Every row gives one point. To make a cloud, some directions were put in groups of two or more. Within a group, all points are equally far from the middle, so they leave a hole (a ring in 2 directions, a hollow ball in 3). The other directions are filled evenly. Then the cloud was stretched, turned, moved and blurred a little. How many holes are there, and how many directions does each take, smallest first?
In the rows, zero is written as 128.

Cloud (21 x 3):
[[144  82  96]
 [100 116  91]
 [204 108 115]
 [ 68 153 140]
 [ 70  74  96]
 [ 64 154 168]
 [105 113 195]
 [ 30 139 176]
 [116  84 165]
 [156 139 188]
 [117 180 191]
 [145 144  44]
 [130 139  88]
 [120 115  59]
 [132 128  82]
 [147  57 201]
 [132 198 144]
 [ 64 110 102]
 [157  99 132]
 [ 78 127 128]
 [ 74 132 141]]
Holes: 0

Cloud (30 x 4):
[[109 135 132  66]
 [100 169 169  67]
 [ 96 104 151 162]
 [182 180 148 102]
 [ 96 122  82 107]
 [187 197  77 106]
 [ 83  75 139 116]
 [107 111 185 131]
 [181  58 146 104]
 [116  44 170 156]
 [194 190  65 166]
 [140 115 176 113]
 [113 100  63 173]
 [137  52 154 191]
 [124  56 153 169]
 [ 73 115 117 125]
 [152 128  75 131]
 [170 190 108  90]
 [ 66  89  87 151]
 [131 186  79  93]
 [185  77 108 149]
 [113  77  76 141]
 [117 154  34 103]
 [193 179 185 140]
 [115 193  80 168]
 [119 112 100 154]
 [126 118  37 105]
 [ 68 194  87 115]
 [136  94 132 135]
 [170 172  96 133]]
Holes: 0

Cloud (73 x 8):
[[181 137 100 139  89 126  85 168]
 [ 98  97 171 120 135 111 164  61]
 [163 142 107  34  84 143 187 152]
 [156 181 114 171 161 101 169 125]
 [152  58  86 136  97 177 118 167]
 [120 150 146  45 141  80 178 155]
 [131 161 138  67 143 115  60 137]
 [ 97  25 103 160  95  83 154 126]
 [ 95 149 161 124 185 164 168  88]
 [198 112 139 171  80  73 151  94]
 [110  40  64  99 105  75 166 127]
 [179 161  80 157 108  95 161  75]
 [142 112  97  85 127 142  67  46]
 [114 114  45 114  70 145 134  78]
 [169  97 139 176  81  56 136 140]
 [156 166 171  72 168  74 114 158]
 [154 142 158 155 205 101 152 182]
 [107  90  93 110 182 134 166 191]
 [164 127 150 160 192 158  77 104]
 [ 99 180 118  87 105 117 190 169]
 [178 110 144  98 119  78 157 198]
 [193 117  99 103 193 163 171 159]
 [127 127 109 157  91  94 102 180]
 [157 165 175 106  83 122  92 160]
 [221 136 112  53 135 160 134 158]
 [103 134 120 195 104 131 161 108]
 [157 140 128 133  89  88  68 157]
 [ 79  93 116 140 188 146 134 135]
 [ 85  53 120 107 103  95  86 140]
 [132 114 149 173 103 126 171 202]
 [153  67  70  69 100  67 163 120]
 [ 71  67 121 163  77  65 156 104]
 [ 71 104 155  91 119 105 128 155]
 [ 98  54 129 199 129 124 142  83]
 [119 142 103  41  81 127 115 116]
 [192 128 152  66 112 180 172 102]
 [193  88  52  84 124  97 122 111]
 [112  98  47  85 147 140 143 178]
 [187 120 147 110 202 121 152 138]
 [ 84  95 125 111  48  80 140  91]
 [145 152 131 105 109 141  70 194]
 [205 145  66 112  97 130 159 103]
 [198 158 156 103  72 136 103 130]
 [ 86  93 176 127 163 147 138 145]
 [130 149 113  61  83 117 201 170]
 [ 68 163 107 109 107  91 146 123]
 [165 121 179 141  81  40 103 105]
 [187 134  99 141  78  81 115 147]
 [173 121 197 114 101  84 117 164]
 [ 91 131  85 108  50  94 121  73]
 [ 75  81  66 101  98  91 101 147]
 [137  68  91 112 139  73 152 180]
 [171 194 140 109 133  90 169 192]
 [173 170 138  74 187 133  78 134]
 [133 200 212 113 116 126 146 115]
 [122 157 135  59 200 148 160 107]
 [119 128 128 101  46 127 132  86]
 [146 135 134 123 154 115 153   7]
 [136 190 144 121 116 148 150  44]
 [152 147 112  38 148  77 139 146]
 [141  96 146  62 148 117 164  90]
 [143 102 210 166 120 127 118  98]
 [120  61  91 111 130 151  90 174]
 [135 105  69 167 192 111 147  97]
 [166 148 104 128  94 142 211  87]
 [180 139  76 116 185 103 122  85]
 [165 137 133  92  73  27 119  97]
 [160  75  47 134  64  91 129 144]
 [176  89 132  73 103 142  80 112]
 [123  77 135  67  90 136 152 101]
 [167 108 159 146 112 143 106  25]
 [ 83 150 140  97 146  38 147  60]
 [103  45  47 115 124 137 117 116]]
Holes: 2 (3, 4)
